Every row gives one point. Each copy is the shape, with its points in the same order, turned, moved and blurred by noise. Some copies are also mirrored. Which?

Shape (8 x 3)
[[  1 -36 -25]
 [-48  30 -16]
 [ 22  -4  24]
 [-17  12 -14]
 [ 11  10 -30]
 [ 55  36  39]
 [-35 -23 -23]
 [ 29  10  40]]
Copy 1 (8 x 3)
[[-36  -1  27]
 [-49 -23 -49]
 [ 19  -6   0]
 [-30  -9 -26]
 [-29  23 -12]
 [ 52  14 -32]
 [-55 -23   7]
 [ 38  -9 -12]]
Copy 1 is: mirrored
Copy 2 (8 x 3)
[[-19 -26 -26]
 [ -1  54 -20]
 [ 12 -19  28]
 [  4  19 -15]
 [ 23  -3 -27]
 [ 61 -14  49]
 [-33   9 -28]
 [ 26 -14  44]]
Copy 2 is: only turned
Copy 3 (8 x 3)
[[ -6  37 -13]
 [-49 -27  -2]
 [ 33  -8   9]
 [-25 -11  -6]
 [ -4  -5 -37]
 [ 61 -49   2]
 [-34  28   0]
 [ 42 -25  17]]
Copy 3 is: mirrored
Copy 4 (8 x 3)
[[ 20 -37 -24]
 [-41  14 -16]
 [ 29  -6  33]
 [ -7   3 -10]
 [ 20  10 -25]
 [ 51  32  60]
 [-16 -34 -23]
 [ 32   6  50]]
Copy 4 is: only turned

Shape (7 x 4)
[[-10 -74 -24  31]
 [ 18 -46 -12 -10]
 [-46  29  34  -8]
 [ 15  16 -35 -15]
 [ 20  13  -7  32]
 [  7  24  13 -22]
 [ 11  13  38 -32]]
Copy 1 (7 x 4)
[[  9 -70 -11  36]
 [  9 -47   3 -21]
 [-33  38  42   7]
 [-18  -5 -37 -32]
 [ 16   9 -23  -1]
 [ -2  20  11 -35]
 [  1   9  37 -43]]
Copy 1 is: only turned
Copy 2 (7 x 4)
[[-33 -56  39  14]
 [-26 -20  27 -33]
 [ -6  61 -11  23]
 [-26  -3 -32 -41]
 [ 15 -16 -27 -11]
 [ -1  35 -14 -31]
 [  9  48   8 -35]]
Copy 2 is: only turned
Copy 3 (7 x 4)
[[ 13 -58  34  35]
 [ 33 -34  14 -11]
 [-57  15  20 -46]
 [ 25  28   7  -9]
 [ -9  10 -20  15]
 [ -8  16  -9 -42]
 [-11  -2 -16 -63]]
Copy 3 is: mirrored

Shape (9 x 4)
[[ 33  28 -17  27]
 [  8   7 -18 -20]
 [ 28  20 -25 -16]
 [-43 -46  55  35]
 [-41  20  17  11]
 [ 17  40  47   4]
 [ 13   7  16  19]
 [ 35  36  53  13]
 [  1 -26 -27 -23]]
Copy 1 (9 x 4)
[[ 43  21  17 -20]
 [  8 -25  10 -21]
 [ 36 -21  13 -26]
 [-72  37  28  31]
 [-20  13 -22  10]
 [ 30   7   4  48]
 [ 11  19  23   9]
 [ 40  11  23  52]
 [-16 -29  25 -39]]
Copy 1 is: mirrored
Copy 2 (9 x 4)
[[ 23  16 -24  34]
 [ 32  -9  -4 -16]
 [ 48   1 -18  -2]
 [-59 -33  56  11]
 [-29  18  15 -19]
 [ 20  45  38  16]
 [  7   6  14  24]
 [ 26  41  43  41]
 [ 25 -44  -7 -22]]
Copy 2 is: only turned
